Every row gives one point. Before rounding, the points of a table are all equally far from one centre. They may lie mostly on one side of it. Where is the centre, to within rounding?
In the rows, zero is written as 128.

Points (9 x 3):
[[119 126  62]
 [188  65  89]
 [135  93  59]
 [121 154  74]
 [114 113  63]
 [187  52 148]
 [208 133  93]
 [176 122  62]
 [173 174  97]]
Centre: [147 112 130]

Points (11 x 8):
[[165 209 125 155 195 153 165  94]
 [160 193 115 111 149 141 210 103]
 [152 222 125  82 167 152 167  73]
 [ 99 187 128 162 224 118 167 142]
 [165 185 160  90 173 116 169  49]
 [135 201 182 142 194 165 184  70]
 [123 185  55  98 129 149 182 107]
 [158 196 144 126 202 140 186  61]
 [156 214 169  99 146 112 152 119]
 [152 199 130 107 196 102 185  97]
 [130 206 112  75 167  98 124  52]]
Centre: [101 142 134 118 159 149 136  98]

Points (21 x 14):
[[ 89 113 245 143  84 159 108 147  72 126  85 157 155 150]
 [ 96  86 181 225  65 122 126  96  83 111 116 201 151 142]
 [139 122 184 193  83 107 131 183 122 135  94 221 181 146]
 [101 102 208 188  70 133 130 137  58 112 157 201 189 167]
 [141  88 222 188  83 117 130 170  75 128 139 186 171 181]
 [118 115 232 135  72 146 122 156 101 126  85 219 162 176]
 [118 119 204 187  91 131  77 137  74 125 134 193 110 185]
 [121  81 202 172  91 173  84 179  71 104 108 191 183 158]
 [ 74 104 191 165  70 134  89 142 124 128 122 186 194 199]
 [103  98 206 202 105 113 122 158  82  97 111 181 200 170]
 [ 72  96 170 201  84 155 109 140  97 105  86 196 206 129]
 [ 68  55 188 144  36 175  95 105 111 126 120 206 149 143]
 [114 134 194 175  46 155 100 140  79 140 111 168 136 172]
 [ 75  90 212 170  86 170 130 163  94 105 138 172 134 203]
 [ 61 109 164 174  78 179 123 191 129 138 108 220 166 155]
 [ 84 113 176 161 100 134 156 114 117 121 164 239 214 176]
 [ 97 112 176 174  93 133 154 173  68 131  83 219 175 163]
 [ 92 139 185 160  28 153 108 155 108 124 131 215 157 156]
 [135  86 224 196  84 133 141 135 113  78 128 168 186 175]
 [102  82 192 173  48 159 110 116  87 186 119 204 152 168]
 [ 87 115 154 164  77 109 141 138  71  93 135 183 160 199]]
Centre: [112  93 174 142 116 139 127 132 121 130 139 179 147 121]

Points (30 x 24):
[[ 89 131 127 158  90 168 117 149  79 101 190  46  57  87 164 112 133 159
  179 167 174  71 102  72]
 [143 114 126 192 137 177 103 163  96 135 152  95  46 100 201  88 164 137
  103 185 126 124  99  99]
 [116 137 101 206 146 127  95 144  83 161 180 117  67 106 121  35 134 111
  136 173 159 147 128  93]
 [ 96 197  88 206 119 166 134 144  58 101 164 105  81  76  88  47 150 158
   85 146 122 122 111 120]
 [118 142 137 146 127 151 162 157 112 146 137  36  50  66 141  47 125 142
  108 186 130 117 117 130]
 [129 155 126 129 108 119 144 138  98 116 204  51  45  78 160 104 101 196
  140 142 127 121  75 119]
 [135 113 146 198 153 147 126 169  79 129 170  94  81  69 186  97 122 133
   82 140 128 143  93 137]
 [ 96 135 101 135 151 169 124 159 103  77 148  42  65 116 170  82 134 132
  134 145 128 117  36 110]
 [130 128 125 183 108 144 112 138 116 117 141 102  18  50 163  58 127 189
  105 185 107 112  99 119]
 [166 142 139 147 130 142 174 118  97 155 149  89  13 107 155  70 125 163
  165 161 121 139 107 113]
 [ 98 134 135 167 127 153 103 128 123 158 163  70  97  78 174 114 141  81
  122 185 111 102 150 124]
 [156 139 159 126 106 172 195 153  95 115 176  92  47  60 162 100 135 124
   93 199 144 119  78 117]
 [ 97 147  74 151 146 163 163 155 140 103 152 111  78  95 151  31  76 136
  155 156 150 121  59 118]
 [157 152 190 170 101 169 162 133 134 131 156  63  39 105  82 127 140 158
  139 143  62 144  92 101]
 [138 156 127 151 141 159 137 170  90  89 157  84  26 112 176 123 137 158
  161 133 127 125 139  85]
 [131 122 154 204 111 152 184 149 103 122 188  73  80  71 193  76 110 123
  143 146 117 117 103 126]
 [119 138 138 232 162 133 142 183 122 138 213  91  77 126 136  85 132 135
  142 179 166  80  61 137]
 [115 150 106 131 125 149 135 153 107 138 190  87  47 102 179  41 122 154
  118 216 122 100  89 101]
 [124 108  86 196 120 125 148 145 134 151 155 117   7 110 129  95  93 128
   95 159 146  96  99  91]
 [134 160  65 157 116 153 189 175 103 143 119 109  81 134 164 108 134 141
  153 102 161 126 100 116]
 [119 166 113 153 118 209 102 150 117 146 183  71  34 102 128  71 185 172
   97 167 168 150 104  90]
 [103 150 132 124 151 112 160 131 138 144 219  96  89 111 176  73 157 149
  118 184 165 109 133 104]
 [174 158 103 195 131 120 153 113 125 115 171  98  22 100 142  93 132 123
  155 174 124 119  78  82]
 [113 106 121 142 144 164 186 161  74 159 202 139  79 113 162  68 130 130
  133 180  83 115  86  76]
 [ 91 155 134 157 162 133 123 165 123 184 187  95  34 162 124  73 117 135
  146 191 147 115 111 118]
 [128 100 141  98 113 177 140 161  33 106 173 148  61  66 121 101 115 113
   88 190 163 125 112 104]
 [122 100 100 165 127 216 167 153 103 112 176 115  36 132 121 121 117 152
  130 159 127 198  88  71]
 [158 138 126 203 140 180 158 149  66 141 202 137  57  89 150  83  91 136
   97 117 131 118  94 133]
 [117 152 120 199 151 165 146 133  85 122 154  73  38 100 145  54 136 107
  102 180 176 116 124 102]
 [107 148 109 133  96 190 133 144 173 170 180 111  24  91 143  87 105 126
  150 134 105  81  77 105]]
Centre: [117 122 136 154 100 161 129 137 115 113 159 121 100 117 102  99 140 151
 135 157 139 112  94 122]
